Every row gives one point. Each copy is the shape, with its points in the same order, turned, moved and blurred by noise. Some copies are also mirrored. Which?

Shape (6 x 3):
58  -23  26
-45  -6  44
-28  -4  44
4  34  -53
-25  -57  -7
63  52  3
Copy 1 (6 x 3):
-12  -17  56
-44  19  -42
-41  20  -23
71  34  -11
-3  -37  -43
38  54  64
Copy 1 is: only turned
Copy 2 (6 x 3):
26  -45  -45
-59  -11  9
-47  -18  7
41  48  21
-41  26  -51
69  -27  30
Copy 2 is: only turned
Copy 3 (6 x 3):
63  36  45
-41  0  50
-22  19  53
26  -10  -46
15  -46  47
50  63  -26
Copy 3 is: only turned
Copy 4 (6 x 3):
-65  12  5
19  -43  32
5  -31  34
28  50  -39
-7  -50  -37
-27  77  21
Copy 4 is: mirrored

Shape (9 x 4):
-8  -20  16  39
31  -20  26  -16
-12  23  16  25
1  18  -27  23
-18  10  -31  -16
-11  18  -9  51
-40  -30  21  34
66  -44  35  -41
-32  -58  21  38
Copy 1 (9 x 4):
-30  26  -25  8
-2  17  1  -45
-2  24  6  28
-6  -21  -2  28
33  -21  -17  12
-24  3  -6  44
-16  41  -51  20
-8  13  5  -95
-31  41  -68  -1
Copy 1 is: only turned
Copy 2 (9 x 4):
-6  -11  67  -12
-34  -3  25  37
32  -4  45  4
20  -30  20  -18
17  4  -9  -19
28  -26  57  -21
-11  18  70  -32
-70  -7  15  61
-37  19  79  -32
Copy 2 is: mirrored

Shape (12 x 6):
-8  14  -23  -26  -36  41
0  -8  20  -16  26  -14
-14  35  2  -32  -9  17
2  28  -8  -34  23  17
-12  -25  50  58  -68  -22
20  33  -31  -37  -15  -11
31  -26  24  -32  9  -22
-9  39  -31  -37  -10  41
-18  -18  56  -7  -53  -30
10  -7  22  -10  -40  18
-28  21  11  -7  -45  19
-32  -44  12  6  -36  -19
Copy 1 (12 x 6):
-16  -51  6  -5  -22  -32
25  15  -12  -14  17  7
13  -23  9  -15  7  -43
30  -25  7  7  20  -22
-34  59  -23  -51  -75  -12
9  -23  -32  21  12  -48
31  4  -51  -17  7  17
6  -53  17  10  3  -43
-13  29  -41  -74  -26  -21
3  -14  -19  -30  -40  -17
-16  -13  8  -34  -25  -46
-44  18  -25  -43  -17  9
Copy 1 is: mirrored
Copy 2 (12 x 6):
-14  -1  22  1  -71  26
-12  2  -38  13  11  12
-18  -2  -11  -9  -39  50
-49  -3  -14  -4  -23  39
95  -6  19  -8  9  -4
-31  16  21  25  -23  65
-5  -6  -32  51  11  13
-42  1  11  -11  -60  46
74  7  -29  20  -13  24
21  -18  5  15  -35  13
25  -1  8  -22  -48  35
45  35  -7  10  -15  -11
Copy 2 is: only turned

Shape (12 x 8):
-29  -33  12  -59  27  2  -40  -49
84  11  -57  8  -39  -42  -53  4
-10  -69  -3  61  39  -33  13  -10
8  8  -36  55  -37  -19  -26  3
27  -21  2  -92  12  7  48  14
-16  35  -36  20  27  -53  -10  21
53  -18  5  -36  26  4  9  1
-61  -23  7  -4  -23  -20  -46  -8
43  -16  -11  -6  -8  -24  42  37
-18  42  16  -42  8  -12  1  -53
21  33  1  13  -21  42  -53  50
4  -6  40  -8  -6  -27  9  39
Copy 1 (12 x 8):
48  -41  -17  41  -11  -45  -19  -25
13  34  44  72  55  29  19  74
40  61  -15  47  3  20  50  -75
8  22  5  21  28  66  40  20
-20  29  52  27  -17  -59  -57  -19
49  31  41  -25  23  8  47  3
-12  42  21  46  24  -51  -14  -12
46  -14  -26  11  -40  22  10  1
-15  80  42  26  3  1  -8  -5
31  -23  -1  -18  34  -22  -48  -15
-47  5  -7  7  11  -8  51  55
3  63  -13  0  -21  -18  -6  7
Copy 1 is: only turned
Copy 2 (12 x 8):
-26  49  -12  34  -21  57  47  -36
-19  46  -43  -23  -66  -19  -74  45
78  14  11  43  -50  -31  8  -30
24  -14  -5  -31  -74  -14  -32  21
-8  25  -66  25  76  8  9  -8
10  7  61  -2  -12  -6  -45  7
-1  44  -50  16  17  -9  -17  -34
-15  -4  24  1  -48  23  55  4
24  8  -41  6  16  -47  -21  8
-42  -20  -1  21  5  51  -11  -43
-15  24  -17  -95  -34  -15  -13  -23
-14  -5  -12  -2  3  -51  19  -17
Copy 2 is: mirrored

Shape (13 x 9):
-21  8  38  -2  -14  3  27  -15  -15
-7  41  -35  -22  -1  -5  27  -30  -31
-3  -38  21  21  42  31  3  9  20
0  16  -11  -4  -19  -53  -55  28  -12
17  -11  3  -9  -9  46  -22  -22  3
12  -23  29  15  8  8  -16  -16  40
-20  15  21  21  -20  -7  -33  59  -1
65  -45  18  52  11  26  -3  18  26
4  -5  -14  -10  -2  -31  9  -16  -55
-10  1  -34  -40  -23  -33  22  0  -20
-40  -8  -8  34  -19  -25  -23  2  -10
-3  -67  32  6  3  47  -38  -17  16
-30  16  41  16  5  -24  -53  39  -5
Copy 1 (13 x 9):
22  -23  14  19  22  -35  -21  8  12
1  17  3  24  -7  5  -72  28  13
4  -17  3  -35  -28  -31  33  -12  -1
-30  -2  -31  32  39  49  8  -1  37
32  18  -8  -34  6  -4  -18  -30  17
14  -8  14  -39  24  -7  27  3  17
-19  -18  -47  28  41  -10  30  -19  0
34  -12  10  -41  -10  22  51  -28  -42
6  -24  8  35  -14  32  -48  3  18
-33  -9  21  24  17  25  -61  -6  9
-10  -49  -39  1  25  6  -12  16  23
29  -26  1  -63  5  -20  21  -53  35
-16  -20  -39  33  32  -10  44  1  40
Copy 1 is: mirrored
Copy 2 (13 x 9):
30  14  4  5  -37  15  -16  21  1
-25  27  -4  -5  -63  -38  11  12  -11
23  8  -11  -22  27  33  -11  -35  -30
-18  -43  -11  56  7  -45  1  19  -21
6  -21  -35  -45  -11  6  18  12  -20
19  -13  -5  -31  34  10  -17  15  -29
25  -30  -16  54  24  -14  6  -8  20
25  -34  -38  -47  40  -1  -60  -37  -16
-14  -2  -18  24  -56  -23  -23  4  -40
-34  26  -37  27  -37  -27  -11  34  -15
38  1  -12  39  4  -33  5  10  -39
37  -26  -39  -33  26  48  7  6  -55
21  -38  16  55  21  -6  16  -3  -8
Copy 2 is: only turned
Copy 3 (13 x 9):
-36  -21  38  -11  -11  -13  22  25  7
21  -22  42  -50  -20  -1  2  -29  7
-16  14  -10  54  -24  -33  4  7  -3
31  -7  19  4  42  60  30  14  0
24  -3  34  33  -3  -26  1  4  47
4  23  -6  39  -27  -9  39  17  28
-15  7  12  17  27  41  -17  55  -7
27  71  -1  57  0  -50  21  32  -3
13  -22  43  -11  19  -4  31  -27  -21
-8  0  32  -43  24  14  24  -41  18
-12  9  44  23  -2  51  22  3  -12
-8  6  16  95  -11  -28  22  5  44
-11  -17  0  37  15  51  9  52  -12
Copy 3 is: only turned
